Each point is reached from the start by the listed moves, each made 0, 1 or 2 times, or once backwards (-1), plus a little noise. Say if it took an odd or an even number of moves. Then give how often each move was made.

Moves:
(1): [26 12 13 -3]
(2): [-25  46  24  14]
Start: [-10   5 -33   4]
Points:
[-36  51 -13  19] -> odd (0, 1)
[ 68 -19 -27 -12] -> odd (2, -1)
[-61  35 -23  17] -> even (-1, 1)

Moves:
(1): [31 -3 10 10  4 14  1]
(2): [-3 27 14 -1 10  1 -5]
(3): [-18 -21  39   0  -7   2 -11]
(4): [-8  1 -3 26 16  4 22]
Start: [-14 -21   6  15  12  18 -45]
Points:
[  3   1 -32  16  19  15 -35] -> odd (0, 0, -1, 0)
[-67 -61  79  67  29  31 -23] -> even (0, 0, 2, 2)
[-54  14  68  65  56  30 -24] -> odd (0, 2, 1, 2)

Moves:
(1): [23  1  0 -5 -2 -2 -5  6  1]
(2): [ -4  19   7  -8  -7  -6 -12 -17  -3]
(3): [ 1 -2 16  2  6  2 -9  5  9]
(4): [ -5  18 -15  20   0  -2  -1  13  10]
(5): [ 3  8 -9 -7 19 14 -5  1  0]
(6): [ -5  -3   0  -5 -13  18  -5   9   3]
(7): [ 4 20 16 -9 -7 13 27  3 -1]
(8): [-12   9   9  -8   5 -16 -10  29  -8]
Start: [ -3 -16  16  -2  10  -4  -2  -8  -9]
Points:
[ 20 -44  14 -23 -17  48  52 -25 -13] -> even (0, -1, -1, -1, 0, 1, 1, -1)
[  7  11   4  40  42 -34  -9  65  13] -> odd (1, -1, 1, 2, 0, -1, 0, 1)
[  0 121  40 -26  16  34 -12  42  10] -> even (1, 2, 1, 2, 2, 1, 2, 1)
[-60  55  47 -14 -48   1 -10  14  -8] -> odd (-1, 2, 0, 1, -1, 2, 1, 1)

Moves:
(1): [13  2 20 -7 -9 -5 -2  8 -8  0  4  6]
(2): [ 13  25  -6 -15   8  -9   4   0  16  21   9  13]
(3): [-15   4  24  10  -4  14   2   7   8  13   0  -6]
(4): [ 14   6 -15  11  -7  -4 -17  -3 -13   2   0 -19]
(5): [ 15   4   8  -6  23  11   9 -21   6  -5  -7 -10]
(6): [  1  -2  -5  -7 -10  16   0   0  -8  -2  -9   9]
(7): [ -4   3  -2   3   1   5  17   9 -13   8   3 -10]
(8): [ 1  2 -6 -4 -1  2  1 32  7 -4 12 -8]
(9): [ 20  -9  -1  -3 -15   6  15  10  17  13   0  13]
(10): [ -2 -11  -2  -3   9   5  -9   7  -7  16  -5   3]
(11): [ 0  1  1  2  2  8 -6 -6  1 -1 30  7]
(12): [-8 10  9 26 22  0  2  2  1  1 -7 25]
Start: [  2  20  -2  15  15 -17  -2  17  -1  -4 -11  -3]
Points:
[ 22  50  74  -7  55  30  33 -23   5  67  51 -42] -> even (1, 1, 2, 0, 2, -1, 2, -1, 0, 1, 2, -1)
[ -8 -12  62  -6  23  50  33   6  18  69   0  -4] -> odd (0, 0, 2, -1, 1, 0, 1, -1, 1, 2, 1, -1)
[ -8  38  -8 -19  34 -37  18  40   3  84 -37  47] -> odd (0, 2, 0, -1, -1, 0, 1, -1, 0, 2, -1, 0)
[-13  97  17  86 121  19 -54 -42  -1  81  22  26] -> even (-1, 2, 2, 2, 1, 0, 0, -1, -1, 2, 2, 2)

Moves:
(1): [  9   5  -3   4  -3  -4  -6  -1  11   3  -8   3  -6   7 -12   1  12   1]
(2): [-4 21 16  8 -3  1  5 -6  7 -2  7 -4 -6 -1  0 -1 -1  2]
(3): [  5  -9  10  -7  -7   3   6   4 -15 -11   6  -4  -4   2  -8   3   3   8]
(4): [ -5  -2   3   4  -1   2   7   2   4   3   5   3 -11 -12   1   2   5  -1]
(5): [  0  -9   9  -4  19 -13   8   1   0   6  -2  -1   2   2   2  -9   2   4]
(6): [-2 -4  2 -2 -2  6  4 -5 -1  2 -3 14 -3  9  1  9  3 -7]
(7): [ -1  -4 -14   2  -5  -8  14 -11  -3   2  -1  -9  -3   0   1   4   9   5]
(8): [-11  10 -17  -3  -4  -1   7  18   4   1   4   2   3  11  -5   9   4  -5]
(9): [ 4  1  3 -6 -4  6  1  5 15  0 -1  2 -2  0 11  6 -6  3]
(10): [-1 -2  1  3 -3 -6 -1 -1 -8 14  5  3  0  4  2 -1 -5 10]
(11): [  0  -4  -5   3   8  -4  -1  -6   2  -6  21   1  -2   6 -12  -1  -8  -7]
(12): [ 1 -5 -1  7  2 -8 -1 -3  0 -7  4 14  8  3  1 -7  2  7]
(13): [ 4  0  3 -4 -4 -4  4  1  8 11 10 -5 19 -6 -2  4  0 -8]
(14): [ -9 -13   4   9  -1   2  -1   0   6  -1   1  -5  -5  10   4  -4   1   1]
(15): [  8   3   2  10   5   1   0  10   0   2   1   4   0   2  13  -3  -1 -14]
(16): [ 0 -2  1  4  5 -6 -3 -1  0 -5  0  4 -1 -1  3 15  1  1]
(17): [ -6   6   7 -17  -5  -4 -14  -1   3   5   3   0  -9  -1   9  -4  11  -6]
(18): [  2   4  -2   1  14  15   0  -6 -12   0   7   2   1  -1   7  -1  19   9]
Start: [  2  -1   4 -14  -3   4   6  -9   3  16  15 -12  10   4  16  13  16   1]
Points:
[ -8  -3   4  -3  27  17  42  -7 -63  40  96  38  12  -2  27  70  51  -3] -> even (-1, 0, 1, 2, 0, 2, 0, 1, -1, 2, 1, 0, 1, -1, 1, 2, 0, 2)
[ 27  53  46 -58  -8  -1 -36  -5  11  31  65 -16  15   7  13   3  34  11] -> even (1, 1, 1, -1, 0, -1, -1, 0, 1, 1, 1, 0, 1, -1, 0, 0, 2, 1)
[-16 -59 -23 -54 -42 -25  39  -5 -21   7  49 -34  21  42   0  39  17 -17] -> even (-1, -1, 2, -1, 0, 1, 2, 1, 0, 0, 1, 0, 1, 1, 0, 0, 1, -1)
[ 34  18  39 -15 -30  21 -15 -27   7  34  68  19 -24  62  56  73  85   3] -> odd (2, 1, 2, -1, -1, 2, 1, 0, 2, 2, 1, 0, 1, 1, 2, 2, 2, 2)
[-58 -19  22 -45 -78  22  37  32  -8  55  62 -29  -1   7  17  76  38   8] -> even (-1, 0, 2, 2, -1, 1, 0, 2, 0, 2, -1, -1, 2, 2, -1, 1, 1, 0)
[ -7  45  -2  48 -31   5  17 -10  59  34  29  -5  20  59  34   5  31 -41] -> even (1, 2, -1, -1, -1, 1, 1, 1, 0, 0, 0, 1, 1, 2, 2, -1, 0, 0)
[-13  -3   1  27 -14  -2  17 -14  17 -16  68 -36  11   9 -12  10 -49 -11] -> odd (-1, 1, 0, 0, -1, -1, 0, 0, 0, 0, 2, 0, 0, 1, 0, 0, -1, -1)
[-49 -42 -38 -40   9   3  64 -18 -32  39  50  -1  -6  22   9  60 121  13] -> odd (0, -1, 1, 2, 1, 2, 2, 2, -1, 0, 0, 0, 1, 1, -1, 1, 1, 2)
[-33  19  16 -32 -15 -30  10  28  31  -7  59 -38 -82  34 -53   7  58 -24] -> odd (2, 1, 2, 2, 1, -1, 0, 2, -1, -1, 2, -1, -1, 1, 0, 0, 2, -1)
